Every row gives one point. To make a cloud, some directions were put in groups of two or more. Within a group, all points are equally far from the middle, so they leave a hole (a ring in 2 directions, a hollow ball in 3). The other directions are filled evenly. Then the cloud was stretched, turned, moved and blurred a little. How many holes are there, and how many directions does each take, smallest first?

Cloud (20 x 3):
0.089	0.297	0.100
-0.212	-0.118	0.221
-0.033	-0.334	0.039
0.228	0.057	-0.078
0.155	-0.280	-0.058
0.244	0.055	0.009
-0.083	-0.288	0.133
0.051	-0.203	-0.217
-0.255	0.123	-0.187
-0.178	0.346	0.143
-0.249	0.276	-0.107
0.059	0.322	0.077
0.070	0.318	0.048
0.208	0.133	0.091
-0.095	0.161	-0.244
-0.166	0.227	-0.199
0.173	-0.263	-0.039
-0.335	0.205	-0.008
0.213	-0.176	0.091
0.003	0.220	-0.204
Holes: 1 (3)

Cloud (50 x 6):
-0.292	-0.274	-0.109	-0.068	-0.268	0.037
0.214	-0.322	-0.013	0.224	-0.099	0.257
-0.085	0.076	-0.380	0.187	-0.017	-0.084
0.036	-0.479	-0.039	-0.138	-0.126	0.037
-0.227	-0.243	-0.151	0.194	0.085	0.123
0.030	-0.154	0.337	0.094	0.245	-0.001
0.356	0.074	0.000	-0.013	0.225	-0.012
-0.179	-0.228	-0.224	0.137	-0.219	0.196
-0.133	0.093	-0.136	-0.355	-0.043	-0.042
-0.062	-0.038	-0.231	-0.027	-0.458	-0.124
-0.072	-0.059	0.206	-0.166	-0.083	-0.323
-0.279	-0.079	-0.061	-0.140	-0.150	-0.331
-0.217	-0.270	-0.179	0.144	-0.132	0.195
0.251	-0.060	0.147	0.270	-0.113	0.208
0.216	-0.108	0.307	-0.105	0.114	0.335
-0.001	0.102	-0.269	-0.109	-0.355	-0.062
0.002	-0.027	-0.086	-0.172	0.130	0.409
0.257	0.063	0.007	0.037	0.354	0.172
0.205	0.032	0.273	0.042	0.292	0.242
-0.142	0.005	-0.170	-0.335	0.079	-0.101
0.197	-0.236	0.162	0.260	-0.218	0.169
0.062	0.313	0.058	0.117	0.057	-0.037
0.003	-0.358	-0.117	-0.187	0.010	-0.168
0.167	0.088	0.180	0.111	-0.172	0.252
0.274	-0.171	0.029	0.028	-0.404	-0.176
-0.099	0.256	-0.075	-0.222	0.019	-0.174
-0.151	-0.258	-0.190	-0.225	-0.013	-0.178
-0.256	0.013	-0.045	-0.251	-0.045	-0.246
0.144	-0.030	-0.073	-0.211	0.316	-0.043
0.327	-0.313	-0.139	-0.012	-0.264	0.081
0.077	-0.128	-0.233	0.204	0.006	0.313
-0.064	-0.449	-0.015	-0.017	-0.044	0.206
-0.018	-0.130	-0.357	-0.054	-0.344	0.031
0.031	0.197	-0.308	-0.061	0.227	0.030
-0.026	0.213	0.145	-0.136	0.082	-0.204
0.260	-0.126	-0.067	0.295	0.088	0.130
-0.293	-0.082	0.211	0.193	-0.036	-0.026
-0.404	-0.076	0.024	0.135	0.035	0.030
0.263	0.037	-0.096	-0.151	0.278	-0.009
0.179	-0.077	-0.398	-0.106	-0.152	-0.032
0.041	-0.178	0.197	0.317	-0.201	0.071
-0.289	-0.035	-0.197	0.215	-0.050	-0.183
-0.281	0.070	0.072	-0.044	0.069	-0.267
-0.040	-0.131	0.148	0.136	-0.102	-0.355
0.141	-0.051	0.157	-0.005	0.387	0.276
-0.098	0.147	-0.155	-0.331	-0.070	-0.041
0.194	0.104	0.240	-0.026	0.266	-0.051
-0.205	0.264	-0.032	-0.100	0.189	-0.099
0.105	-0.324	-0.196	0.042	-0.008	-0.228
-0.039	0.318	-0.064	-0.116	0.025	-0.157
Holes: 3 (2, 2, 2)
